Each row of a before or after table is a point. One or more steps were done to the points. Then noise was added and the rows were shuffled. The steps act on how far a point lies along the listed directions, d1 being the first. What was done? A step turns or swaps two directions, mirrors them in a line or flattens them onto one, adds a multiple of one to another, or multiplies one. Angles are multiples of 10 degrees, from the lower direction toward the higher: turns from -170 to 170, lines from 10 to 170 but not 90. Use the fewest steps. Two steps may share a direction if one is a turn and the other turns, adds or multiplies; they go together, in the order done. Otherwise the lowest direction goes first.

Directions:
(1): [-31 -28 -51]
(2): [-45  48   1]
(3): [-37 -36  42]
Before (10 x 3)
[[-19   9  -4]
 [-12   5   5]
 [ 50  -3  10]
 [ 51  11   9]
 [ 41 -21  -6]
 [-11   9 -25]
 [ -6  12 -12]
 [ 43   2   3]
 [-23  -6 -14]
 [-25   4   1]]
After (10 x 3)
[[-44  41  -3]
 [ 65 -49  25]
 [-37  20 -20]
 [-30  24  -9]
 [ 65 -54  14]
 [-24  24   2]
 [ 83 -70  22]
 [-42  39  -8]
 [ 89 -92   0]
 [-32  17 -18]]
Steps: flatten d1 and d3 onto the line at 170 degrees; multiply d2 by 3

Directions:
(1): [ -1 -45  28 -26 -71  19]
(2): [-67 -29 -27 -33  11 -40]
(3): [-24 -51  25  67  21  11]
Before (10 x 6)
[[-27  -2 -17 -51 -12 -21]
 [ -9   0   3  40  34 -13]
 [ 12  37  -8   1  11   1]
 [-40 -27  -1 -11 -13 -17]
 [ -8  41 -20 -27   8  -4]
 [ -3 -16   1 -14 -18   6]
 [  5 -21  22  17 -13  -1]
 [  9 -17  11   9   7  -2]
 [-12  15  -7  11  39 -20]
 [ 13   1   6  -3  -8  36]]
After (10 x 6)
[[-13 -44  28  40  -2  -1]
 [ 15  78 -33 -65 -11  -5]
 [-16  26 -34 -93 -22 -32]
 [-52 -41   2  -4  -8 -20]
 [  2  14   2  26  38  -7]
 [  2 -30  16  26  15   0]
 [-11 -23  22  89  42   4]
 [ 32  63 -13 -16   2   3]
 [ 11   1   3  -6  -6  33]
 [-14 -16  -4 -24 -17  -1]]
Steps: add 0.5 times d1 to d2; multiply d3 by 2.5

Directions:
(1): [ -3   5 -91  11  -6  13 -60 -22  18]
(2): [ 39  22 -22   4  53  57  43  28  42]
(3): [-32  26  -5 -12   3  42  39 -84 -29]
(4): [ 46 -12 -33  18 -23 -61  58 -35  22]
(5): [ -9 -95   5  -9 -24  43   8 -13  33]
(6): [ 11  17 -29 -21 -77  32  28  45 -37]
Before (10 x 9)
[[-49 -83  51  -6 -57   3  12 -29 -16]
 [-19 -20  50 -19  23  10  -5 -66 -16]
 [-28 -31  32  15 -36 -21  15 -81   1]
 [-16  -8 -68   6   0  50 -13   6  21]
 [ -5  35 -76 -24  10  80   6  21   9]
 [  4  16 -37 -11  17  52  14  25  19]
 [ 15 -18 -20  21  10  -9 -25  76  15]
 [-56  -5  18 -13 -26 -20 -33 -30 -44]
 [ 36  47 -56  -9 -20  75  44  68   5]
 [-17 -28   0 -14 -34 -37  15 -44  -3]]
After (10 x 9)
[[ 27  88 -19  25  59  10  51  16  10]
 [ 14  82   1  20  -7  10  63 -21 -10]
 [ 10  50  -5  -7  14 -23  43  -9  -2]
 [-54 -58  -3 -21  33  46 -37 -34  27]
 [  8 -40  -3  19  12 -13 -38  67  20]
 [ 18  48 -16 -23 -12  34  26 -21 -32]
 [-22 -49  -2 -10  12  33 -19 -12  34]
 [-36 -97  28  12  37   4 -34 -42  59]
 [-23  77  -8  -6  24 -11  -8  -1 -38]
 [-32 -22 -13   3  28  47 -15   0  24]]
Steps: flatten d1 and d4 onto the line at 120 degrees; swap d2 and d5; multiply d6 by -1

Directions:
(1): [ 12  28 -27 -14 -23 -52 -84  14  59 -41 -33 -42 -11   4]
(2): [ 26 -58  32  75  55   7 -50   4  -7 -33   7 -10  31 -46]
Before (11 x 14)
[[ 14  -6  18  12   8   6  12  10   1  -1  18  11  -3   2]
 [-29 -23  14   3   5  59  95 -12 -57  46  40  40 -14  22]
 [ -7 -10   7  18  16  24  14   4  -9  -7   3  -4  13  -5]
 [-10  16  -6 -18  -6   4   5  -7  11  14   9  -2   8   3]
 [-29  20   1 -30  -1  13  58 -17 -17  30  13  28 -19  39]
 [-11   0   0 -25  -6 -12   4   3  -1  -7  -3   1  -1  15]
 [ 24 -38  14  57  27   9 -24 -15  -4 -24  13 -15  20 -34]
 [ 13 -24   5  40  20   8  -5   8 -18  -3   7  -4  14 -14]
 [ -4  37 -22 -11 -30 -17 -42  13  37 -20  -4 -26   8   6]
 [ -2  20 -15   0  -1 -19 -26   5  14 -22  -4 -16  -5   8]
 [ 14  -7   4  18  14  -8 -27  -8  11  -1  -7 -18   6  -7]]
After (11 x 14)
[[-26  25  -5 -35  -4   6  47 -14  -4  24   8  22 -20  40]
 [-10   3  -1 -25  -4 -12  -1   3   2  -8  -4  -2   0  16]
 [ -2  35 -22 -13 -32 -19 -45   9  41 -20  -4 -29  12   4]
 [ -7 -13   8  21  14  26  17   2 -12  -2   5  -5  13  -2]
 [-26 -21  13   1   4  56  87  -9 -53  43  39  39 -14  24]
 [ 13 -10   6  23  15  -5 -20  -8   8   0  -5 -14   8  -6]
 [ 22 -48  16  61  33  21  -6 -19 -15 -17  20  -5  20 -38]
 [ -1  17 -15   3   0 -19 -29   7  15 -18  -4 -20  -5  11]
 [ 12 -28   8  41  24  15   4   7 -25   1   9   2  16 -16]
 [-11  19  -8 -18  -9  -2   2  -7  15  14   7  -5   8   2]
 [ 13  -7  20  15   9   6  15  11  -1   1  17  10  -3   2]]
Steps: add -0.3 times d2 to d1

Directions:
(1): [ 22  17   6 -16 -32 -82   8   3 -10  -1   0  -4  45  -1  17 -95  -1  24
  42  13]
(2): [-45  -1 -18  20  30 -30 -44  49  14  22  -9  -3 -51   1  16   8  69  46
  35  44]
(3): [  2 -37  35 -41  22  11 -72  47 -71 -21 -27 -24  21  24  14 -21   3 -18
 -42  -4]
(4): [ 25 -29  -4  11  39  33 -20 -14  21 -68 -11 -14 -16 -69  61 -17 -37  19
  43   3]
(5): [  6 -10 -59 -30  18  -6 -14  12   4 -51  -6  75   8  70 -24  14 -39  38
  24  -6]
Before (10 x 20)
[[-24  -4 -25  24  28  26 -25  26  23  10   7  20 -35   1 -10  28   4  13
  -11  13]
 [ -4  19   6  -5 -32 -57  35 -10   0  46  25  24  41  31 -12 -28   4  12
    4 -17]
 [ -6  51 -12  62 -24  -8  39 -14  44  21   0 -11 -29 -63  15  15  19  23
   34   0]
 [-15 -21 -22 -14  40 -11 -40  31 -19  11  -6  41 -18  23  14  28   9  27
   -7  14]
 [ -8  40  -6  25 -46  -6  59 -30  43  52  21  19  -5  11 -56  58 -12 -26
  -27  -6]
 [ -2 -11  77  34   0  78  16   5 -38  31  14 -62 -44 -35 -12  83   5 -74
  -95 -18]
 [ 28 -11  11  -8 -13 -33  -7   5 -22  30  -8 -11   8  -6   7 -14  21   3
  -14  -1]
 [-30  -2  16  16  23  -7 -39  38 -13  11   3 -28 -33 -13  15   9  59  33
   20  18]
 [ 58  -1  -5 -25 -22 -59  25 -54   3 -37   5  34  57  13   7 -77 -59  25
   54  -7]
 [ 18  26   8   5 -14 -13  18  -3 -19  19  17 -20  26   8 -18 -30 -22   1
  -18 -28]]
After (10 x 20)
[[ 31 -20  -2   0   7 -27 -12   0  -1   8  -7  -9 -10 -31  25 -15  15  19
   13   5]
 [ 37  34 -23  20 -26  22  47 -40  19 -45  -6  24  20 -29   4   7 -67   4
   16 -38]
 [ 34  -6  52  12 -24  42  19 -37   7  -3   4 -41  17 -58   4  19 -52 -64
  -53 -22]
 [-14  12 -22  32   5  25  15   2  34  25  21  17 -24  -7 -25  32  -3  -5
  -21   3]
 [-25  14 -10  21   6 -22   9   0  13  66  16  23 -28  -1  -3  36  33  13
   -8  18]
 [ 13   0  47  -1 -20 -29  17 -17 -15  30  14 -30  43 -37  32 -51  -1  -8
   -1 -18]
 [ 33   0  28 -47 -33 -79  -6 -11 -51  15  -3  12  73  62 -20 -81 -10  -1
   -3  -8]
 [-11  21 -24  38   9  -3  22 -10  41  -7  22  11 -38 -21   2  24  20  47
   54   7]
 [ 19   2  18   4  10  -6 -15  20 -29  -1   4 -37  13 -13  10 -39 -14   9
   -7 -16]
 [  7 -56  23  28  77  95 -46  32 -17 -71 -13 -22 -75 -46  42  79 -30  -1
  -18   2]]
Steps: turn d2 and d3 by -70 degrees; turn d4 and d5 by 100 degrees
